Each row is a point. The points of each table are mixes of a few directions, plus a little noise. How many directions does each table use, and how many do they share? Where both have some left over, give the other angles between the two spaces (their principal angles), to ten degrees, smallest first.

First (7 x 3):
[[ -1   1   0]
 [ 32 -28 -13]
 [ -2   1   1]
 [-67  58  26]
 [-27  23  10]
 [  6  -6  -3]
 [ 59 -52 -23]]
Second (4 x 3):
[[ 24  20   3]
 [  8  14 -28]
 [-55 -56  36]
 [ 22  22 -12]]
Directions: first 1, second 2, shared 0; angles 80

First, 8 rows:
[[-33  54 -21  54]
 [ 53 -28  14  -9]
 [ 36 -43 -24  -8]
 [-24  12 -12   7]
 [-19 -21 -30 -12]
 [-17 -31 -35 -18]
 [ 13  23  51  -3]
 [ -8  32  57 -10]]
Second (8 x 4):
[[-43 -12 -15 -26]
 [ 34 -10 -27  27]
 [ 30  -5  54 -26]
 [-39  27 -15  17]
 [ 51  29   5  57]
 [-34 -20   4 -43]
 [-25  17  34 -19]
 [ 26 -27 -38  13]]
Directions: first 3, second 3, shared 3

First:
[[-31  54  32  10   5  11 -32 -47]
 [  3  -5  -3 -20 -12  32 -17  50]
 [-14 -28  27  10 -47 -12  29  -4]
 [-28  31  65   0   9 -18  10 -29]
 [ 17  11 -39  14  -6  13  21  22]
 [ 27 -37 -50  14 -21  -5  34  22]
 [ 25   1 -35 -30  56  14 -40  31]
 [ 11 -10 -31   5  21 -10 -18 -29]
 [-11 -16  35  -3  -4 -25  14 -16]]
Second, 9 rows:
[[ 35  23  -6 -11  17 -26   2 -24]
 [ -4   4  13   0 -10 -35  16  -2]
 [-78 -56  10  25 -37  71 -10  55]
 [ 38  27  -3 -12  16 -40   7 -28]
 [ 22  19   3  -8   7 -36  10 -17]
 [  2  -1  -5  -1   4  12  -6   0]
 [-42 -41 -13  15  -8  95 -29  37]
 [ 18  15   0  -6   7 -23   5 -14]
 [ 10   9   2  -3   3 -18   5  -9]]
Directions: first 5, second 2, shared 0; angles 30, 40

First (9 x 9):
[[ -2  -6   5  -5  13  -2  -6  23  -7]
 [  6  27 -22  20 -54  11  21 -95  32]
 [ -4 -14  11 -11  27  -5 -11  47 -15]
 [ -3 -14  12 -11  29  -5 -12  50 -16]
 [  0   1  -3   2  -4   1   1  -8   2]
 [  0   0   0   0   0   0   0  -2   0]
 [  1   3  -3   2  -6   2   2 -10   3]
 [  2  12 -10   9 -23   5  10 -43  15]
 [ -3  -9  10  -8  21  -4  -9  36 -12]]
Second (10 x 9):
[[ -2  -6   9  -5 -22  -6  -2  -4   4]
 [  5  45 -10  13 -18  35  19   4  47]
 [ -2 -17  -2  -2  32 -13  -8   4 -22]
 [-10  -3  24 -14  -3 -11  -7  -5  33]
 [ -4   8  16 -27   5  -3   2 -28   2]
 [ -8 -34  14  -6  17 -28 -18   8 -10]
 [  5 -17 -24  41  -1   1  -7  47  -2]
 [  1  -3  12 -31 -12  -8   3 -38 -34]
 [  7  -2 -19   2  28   3   3  -4 -42]
 [  9  29 -21  27 -25  30  15  17  24]]
Directions: first 1, second 4, shared 0; angles 40

First:
[[  7  -8  12  -5 -16  -4  48   0 -19 -40   3 -24]
 [  6   6  14 -26  18 -28 -26  -9 -36  -9  19  29]
 [-77 -15   9  13 -31 -56  38  32 -84  -5  26 -61]
 [-11  25 -23 -24  44 -22 -48  -3  37   9 -11 -23]
 [ 16   8   6 -15  19  -3 -44 -13  -6  13  11  48]
 [-15 -10 -14  43 -27  35  14  13  35  36 -17 -14]
 [-14   2 -19  28  -1  26 -29   7  40  51 -14   4]
 [-82  -2 -12  26 -10 -38 -27  28 -39  54  15 -31]
 [ 22   7  -1 -12  15   7  -2  -9  21 -14  -8   4]
 [ 57  -7  13 -13 -11  28  61 -15  19 -63 -13  -5]
 [ 92  -5  17 -14   0  59  16 -33  36 -34 -10  71]]
Second, 10 rows:
[[ 12 -72 -16 -24 -33 -18   2 -24  18 -29  39 -14]
 [-47  83  24 -39  77 -80 -56  21 -91   1   2   4]
 [ -4  32   5  12  14   9  -1  12  -5  14 -19   6]
 [  5  82  15  60  18  70  20  32  12  47 -70  21]
 [  2 -25  -5 -11 -11 -10  -1  -8   3 -11  16  -4]
 [-11  22   6  -7  17 -17 -12   6 -20   2  -2   1]
 [ -9  33   8   4  18  -3  -7  11 -15  10 -14   5]
 [ 16 -79 -18 -20 -38 -10  10 -26  26 -27  39 -12]
 [ 12 -18  -6  11 -20  22  15  -6  23   0  -2  -1]
 [ 27 -61 -17  15 -47  36  30 -18  51  -9   9  -5]]
Directions: first 4, second 2, shared 1; angles 70

First (9 x 14):
[[-20 -34  26 -67 -29 -16  26 -35 -59  -1  41  17  30 -14]
 [-12  22  12 -29  -7 -18 -23   5  23  12   1  23   4   8]
 [ 19 -11 -15  56  12  35  15   8   2  -6   9 -26  13   5]
 [ 19 -14   0  34  31  29  43  32 -17 -23  -1   0 -21  35]
 [ 14 -17 -25  22 -21  17 -17 -27 -17   9  -6 -30  24  -2]
 [ -7  25  -2  19  12 -13 -16   6  46   4  -7  -7 -13 -36]
 [-12  14  11 -19  19 -26   9  14  12 -11 -18  16 -42 -16]
 [ -6  26   0 -12   1 -18 -28   9  30   8 -22  13 -17   4]
 [  6 -12  -7  -3 -18  11  -8 -14 -19   7   5  -6  23  16]]
Second, 11 rows:
[[  1 -11  -5  -8  -3  -1  -7   2  -4  -1   7  -3  12 -11]
 [-15  33  31  25 -17   2  28 -53   1  18  -4  -3 -17  21]
 [ -6 -11   1  -8 -21  -1  -4 -29 -12   9  20 -11  29 -23]
 [ -7  26  19  20  -1   2  20 -20   6   7 -12   3 -24  24]
 [ 11 -32 -26 -24   7  -2 -25  35  -4 -12  10  -2  24 -26]
 [-17  25  29  19 -25   1  24 -61  -5  20   7  -8  -1   7]
 [ 14 -11 -19  -9  25   0 -14  52   8 -17 -12  10 -11   4]
 [ -3 -12  -3  -9 -13  -1  -7 -14  -8   4  15  -8  24 -19]
 [  9 -30 -24 -23   5  -1 -23  31  -5 -11  11  -2  24 -25]
 [ 25 -24 -36 -19  45   0 -27  95  13 -32 -21  17 -17   5]
 [-12  48  34  35  -1   2  36 -37  11  13 -21   6 -43  43]]
Directions: first 5, second 2, shared 1; angles 90

First (11 x 20):
[[ 19 -27 -13  41  -6 -25 -25 -14 -30  -6 -10  -5  -3 -22 -10  -6 -13  38
   13   9]
 [-40 -12  41 -21  31  21 -16 -25  25  -9 -29 -35 -11  19 -37  -4   9 -21
   -8  -4]
 [-30 -22  -4 -23  20   9  -2 -18 -37 -28  -5 -16 -31 -15 -10 -10   3 -29
   -6  14]
 [-33 -27   5 -19  19  -9 -23 -21 -41 -45  11 -19 -22 -42 -12  18  -1   8
   10   4]
 [ 28  59  -3  -6 -15  42  57  38  76  69 -16  24  28  83  21 -36  12 -61
  -33  -6]
 [ 12  35  15  -5 -20 -16   2  24  29  10  34  25  31 -18  23  38 -11  39
    5 -29]
 [ 59  34 -39  -1 -29  13  54  60  57  41  22  48  24  82  46  18  58 -14
   18  -3]
 [ 53  46 -28   7 -34  10  49  51  46  50  18  47  31  54  43  -1  20 -12
   -2  -7]
 [ -6 -11  -4  24 -10 -35 -34 -24 -67 -25  11  -4  -5 -88   1  -5 -58  44
   -4   1]
 [-21 -43  20  17  22  -5 -40 -36  -9 -20 -30 -36 -16  -7 -43  -1   1  20
   10   6]
 [-40 -31   8 -10  25  -2 -27 -36 -50 -37  -9 -29 -30 -44 -26 -11 -18  -9
   -6  12]]
Second:
[[ 76  33 -28  62 -33 -42   2  32 -25  41 -13  84  57 -59  31 -14 -88  55
  -50   1]
 [ 17 -12 -14   6   5   8  10  11  17  11  -9   5  -4  46  -2   3  36  -8
   15   8]
 [-33  -8   8 -59  17   3   1   6  -7 -48  33  -1 -10 -13   9  52  30  -6
   15  -8]
 [ 44 -48  11  64  11 -17 -39  -9  40  16 -67   2  26  51 -53   6  20  59
    9  14]
 [-30   0   0 -23   1  18  10 -14  -8  -8  16 -36 -29   8   3 -18  17 -34
   15   2]
 [ -9   1   3 -29  -6  14  14   6  20 -12  19 -14  -2  28   6  19  38 -12
   20  -6]
 [ -2 -12   6  14  54   2 -11  14  15  23 -41  34  -7  21 -19  18   7  -9
   -7  -1]
 [ 40   7 -14   5   2 -10  10  40  27  12  -4  58  32  21  13  41  15  24
   -5  -4]
 [-53  43  36 -34 -25  13   5 -27 -10  -5  36 -53 -11 -46  13 -34 -43 -26
  -10 -19]
 [-49  -6  -6 -12 -25  10  -1 -57 -74 -30  26 -81 -53 -54   3 -72 -31 -38
    5  15]]
Directions: first 5, second 6, shared 4; angles 30
